Each point is reached from the start by the listed moves, each made 0, 1 or 2 times, or once backwards (-1), plus a little noise. Is the number of moves made odd or even? Then give how often each move was made.

Moves:
(1): [  6  28 -29]
(2): [-54 -16 -54]
Start: [-18   5   1]
Points:
[-71  -8 -53] -> odd (0, 1)
[-67  19 -82] -> even (1, 1)
[36 23 54] -> odd (0, -1)

Moves:
(1): [ 6  2  8 -7  6 -5  6  9]
(2): [-14  38  19 -24 -18  12 -13  -5]
(3): [-7  1 18  2 -3  7  4  2]
(4): [-4 10 -1 11  8 -5 -3  1]
(5): [-13 -17   2 -15  13  -5  -8   6]
(6): [ -6 -16 -19  12  -3  -9  14  12]
Start: [ 12  14   6  -9  -7   7 -19   9]
Points:
[-13  95  81 -71 -36  28 -31  20] -> odd (2, 2, 1, 0, 0, 0)
[ 10 -30 -49   3 -21 -13   8  30] -> even (0, 0, -1, -1, 0, 2)
[  5  40  -2 -38 -36  24 -37  -8] -> even (-1, 1, -1, -1, 0, 0)
[62  1 -3  0  0  1 -4  3] -> even (1, -1, -1, -1, -1, -1)
[ -2  50   0 -27 -29  17 -39  -5] -> odd (-1, 1, -1, 0, 0, 0)
[-30 -46   1 -21  16 -17   2  55] -> even (1, 0, 1, 0, 2, 2)

Moves:
(1): [ -1  21  -2   0  10  -9   5   4   4  -1  -4 -10  -2   0]
(2): [-12  -5  15  12  -1   5  -2  -9   3  -6  -5   1 -14   4]
(3): [  3   3   1   7  -4  -9  -5   4   1   4   7  -2   8 -14]
(4): [ 0 -6  6 -4  0  5  5  6 -3  5  0  2 -6 -4]
(5): [  3   8 -17   9   1   3  10   5  -4  -9   9 -10  10 -10]
(6): [ -4   5   6  -7  11  15  -9  -4   6  -4  -8  15 -11  -5]
(7): [-10  -2  15  -6  20   4   6  -8  17  -8   4  14 -19   7]
(8): [  6 -23  -4   8 -17   7   7   4   6  11  -9  16   2   0]
(9): [  1  13   5 -13   0   2  -1  -8  18 -13   4 -21  -2   2]
(10): [ 10 -21 -11   2   1  -1  -7  -4  -4  18   6   5 -10  -2]
(11): [-1 20 16 -2  7  5 -7  2  4 10  7 -9  5 17]
Start: [-30   8  22   2  -1   1  18 -14  -3  -5  14  24   4   6]
Points:
[-42  42  82 -52  52  26 -39 -62  58 -20  37  23 -42  25] -> even (-1, 0, 1, -1, -1, 2, 1, -1, 2, 1, 1)
[-42 -32  27  46   5  32  28 -39  35  -3  -8  71 -47   9] -> even (1, 2, 0, -1, 1, 1, 1, 2, 0, 1, 0)
[ 25 -16 -38  56 -54 -30  30  40 -34  71  30  20  75 -26] -> even (1, -1, 2, 0, 1, -1, -1, 2, -1, 1, 1)
[-43   5  34  51  -9  23  -3  -4 -29  -1   3  53  -4 -46] -> even (0, 2, 2, 1, 1, 2, -1, 0, -1, 0, 0)
[  0 -29  24  12  19  -8   2   6  21  83  10  95 -19  -4] -> even (2, -1, 2, 0, -1, 1, 1, 2, -1, 2, 1)
